Each row of a before or after table is a point. One or more steps were done to the points. Then noise was added and the rows were shuffled. The steps act on columns, c1 being the first. Write out the steps. A step turns or swaps two columns, mirrors them in a line or flattens them onto one, adds a multiple of one to another, or multiplies or shifts one. Angles are multiples of 10 degrees, from the lower column toward the higher: turns from -170 to 170, lines from 10 to 170 but not 90. Use the fewest steps. Two steps may share a column if one is a turn and the other turns, adds or multiplies; they go together, in the order done. Otherwise the lowest column goes first.
In the rows, 100 means zero.

Before:
128; 48
70; 65
64; 125
124; 98
148; 113
170; 47
162; 78
153; 29
131; 38
111; 116
143; 127
162; 44
102; 95
After (13 x 2):
56; 108
120; 88
186; 120
100; 148
129; 58
181; 105
113; 54
160; 130
110; 99
188; 94
161; 75
100; 82
150; 123
Steps: mirror c1 and c2 in the line at 160 degrees

Before, 13 rows:
105; 58; 117; 157; 100; 125
153; 109; 144; 171; 93; 151
88; 189; 105; 23; 63; 60
104; 117; 136; 113; 111; 88
74; 150; 98; 124; 77; 65
42; 163; 82; 60; 98; 21
78; 147; 137; 150; 85; 127
93; 166; 46; 71; 100; 97
139; 109; 17; 112; 44; 91
101; 87; 160; 105; 76; 151
81; 122; 42; 36; 113; 37
148; 103; 55; 101; 5; 134
50; 86; 114; 129; 132; 127
After:
107; 99; 119; 196; 103; 125
72; 102; 96; 160; 77; 66
140; 97; 20; 152; 43; 93
154; 98; 145; 208; 93; 152
85; 102; 107; 65; 65; 57
42; 102; 82; 102; 95; 22
99; 100; 136; 156; 107; 89
52; 99; 115; 169; 134; 123
84; 100; 42; 78; 111; 38
103; 98; 160; 146; 75; 152
76; 101; 135; 190; 85; 126
95; 101; 44; 111; 101; 96
148; 99; 54; 140; 3; 132
Steps: multiply c2 by 0; shift c4 by 40

Before, 14 rows:
120; 103; 80; 126; 131; 104; 73; 130; 82; 81; 140
104; 133; 130; 131; 66; 98; 135; 132; 136; 104; 113
60; 132; 76; 115; 101; 87; 64; 105; 82; 90; 79
77; 80; 146; 82; 79; 130; 113; 66; 68; 150; 135
74; 99; 147; 77; 93; 140; 119; 65; 118; 100; 144
80; 68; 97; 56; 60; 75; 57; 123; 143; 75; 114
101; 152; 99; 87; 86; 148; 105; 79; 86; 127; 110
81; 86; 69; 103; 97; 103; 134; 122; 102; 114; 152
60; 76; 90; 72; 112; 69; 98; 138; 146; 86; 86
113; 109; 77; 98; 101; 147; 114; 99; 120; 89; 80
120; 129; 100; 132; 90; 132; 132; 50; 126; 88; 82
75; 78; 115; 92; 98; 78; 75; 110; 147; 127; 149
138; 106; 121; 84; 91; 124; 100; 124; 80; 152; 158
106; 76; 77; 116; 105; 141; 55; 140; 111; 98; 132
After, 14 rows:
30; 75; 117; 121; 94; 36; 99; 138; 144; 84; 87
88; 131; 123; 142; 112; 73; 68; 104; 84; 83; 78
83; 152; 92; 91; 115; 194; 101; 79; 85; 128; 110
87; 86; 126; 118; 119; 106; 130; 122; 103; 118; 152
57; 81; 50; 112; 97; 161; 106; 67; 69; 151; 135
146; 131; 57; 113; 117; 98; 133; 130; 136; 109; 113
159; 129; 96; 97; 108; 165; 133; 50; 126; 95; 80
126; 76; 123; 103; 108; 182; 56; 142; 111; 89; 133
23; 68; 83; 96; 137; 51; 60; 122; 143; 68; 115
110; 111; 122; 87; 108; 197; 116; 98; 120; 92; 79
152; 102; 133; 99; 85; 108; 77; 131; 83; 76; 139
108; 104; 79; 59; 97; 148; 93; 127; 82; 152; 161
68; 79; 85; 117; 92; 56; 70; 110; 146; 122; 149
47; 98; 55; 111; 83; 180; 117; 65; 119; 104; 145
Steps: turn c1 and c4 by -60 degrees; multiply c1 by 1.6; turn c3 and c5 by -150 degrees; multiply c6 by 2; turn c7 and c10 by 10 degrees

Before:
158; 133; 68; 129; 65; 100; 75; 88; 110; 105; 110; 113; 152; 134; 112; 111; 109; 84; 146; 88
145; 102; 114; 102; 75; 108; 137; 139; 116; 90; 125; 163; 181; 96; 153; 88; 115; 63; 98; 90
85; 82; 117; 116; 82; 75; 102; 78; 99; 142; 108; 170; 79; 126; 143; 67; 86; 100; 98; 101
111; 170; 98; 65; 107; 33; 118; 124; 72; 125; 74; 107; 133; 111; 117; 67; 178; 126; 102; 92
148; 148; 117; 75; 101; 99; 107; 170; 67; 126; 87; 80; 75; 131; 127; 46; 89; 133; 106; 141
160; 71; 90; 69; 97; 83; 128; 154; 54; 115; 140; 98; 165; 52; 89; 109; 111; 82; 121; 74
126; 156; 124; 115; 111; 111; 155; 107; 86; 133; 96; 101; 162; 134; 113; 97; 80; 115; 109; 114
157; 106; 72; 103; 104; 112; 124; 96; 91; 67; 93; 155; 95; 84; 86; 122; 75; 132; 142; 130
110; 132; 132; 100; 95; 104; 72; 98; 91; 139; 107; 131; 70; 125; 70; 174; 53; 105; 69; 117
108; 115; 80; 103; 103; 84; 153; 112; 139; 104; 129; 75; 195; 111; 150; 97; 116; 125; 147; 152
139; 132; 36; 106; 68; 94; 109; 148; 84; 157; 115; 67; 60; 119; 106; 69; 124; 80; 105; 137
160; 96; 97; 150; 153; 55; 79; 99; 110; 89; 131; 141; 50; 98; 83; 133; 109; 110; 88; 144
127; 123; 142; 125; 113; 131; 107; 101; 66; 83; 130; 76; 82; 102; 136; 104; 148; 98; 124; 89
After (13 x 20):
159; 107; 70; 101; 101; 112; 81; 96; 98; 54; 104; 153; 94; 83; 123; 69; 114; 131; 142; 129
126; 155; 125; 117; 106; 112; 49; 107; 97; 51; 87; 101; 160; 135; 110; 94; 125; 115; 110; 114
106; 113; 80; 103; 101; 84; 29; 112; 127; 82; 95; 78; 197; 112; 64; 109; 68; 124; 150; 152
157; 99; 98; 148; 124; 55; 117; 99; 96; 94; 135; 140; 52; 99; 88; 76; 72; 110; 87; 141
162; 70; 90; 68; 98; 81; 66; 154; 52; 161; 136; 96; 166; 54; 92; 97; 111; 83; 118; 74
140; 133; 34; 106; 85; 95; 89; 148; 79; 108; 110; 65; 58; 119; 93; 139; 104; 79; 106; 135
86; 81; 117; 121; 93; 75; 86; 79; 114; 168; 78; 169; 80; 125; 64; 122; 122; 95; 99; 99
129; 121; 143; 123; 105; 130; 77; 100; 51; 48; 100; 74; 83; 103; 57; 116; 77; 99; 123; 91
156; 136; 69; 130; 88; 102; 121; 88; 101; 55; 103; 113; 153; 131; 77; 94; 84; 83; 144; 88
145; 147; 119; 75; 100; 102; 88; 168; 88; 53; 73; 77; 79; 130; 89; 143; 146; 132; 105; 140
107; 133; 135; 98; 99; 102; 136; 98; 95; 91; 125; 132; 69; 125; 104; 14; 110; 105; 68; 115
111; 166; 103; 68; 104; 32; 83; 124; 49; 23; 68; 105; 133; 110; 111; 168; 72; 124; 102; 93
145; 102; 116; 104; 91; 107; 46; 140; 111; 89; 84; 160; 181; 95; 61; 116; 88; 62; 98; 93
Steps: add -1.5 times c2 to c10; multiply c5 by 0.4; turn c11 and c15 by 40 degrees; turn c7 and c15 by 160 degrees; turn c16 and c17 by -150 degrees; turn c9 and c17 by -30 degrees
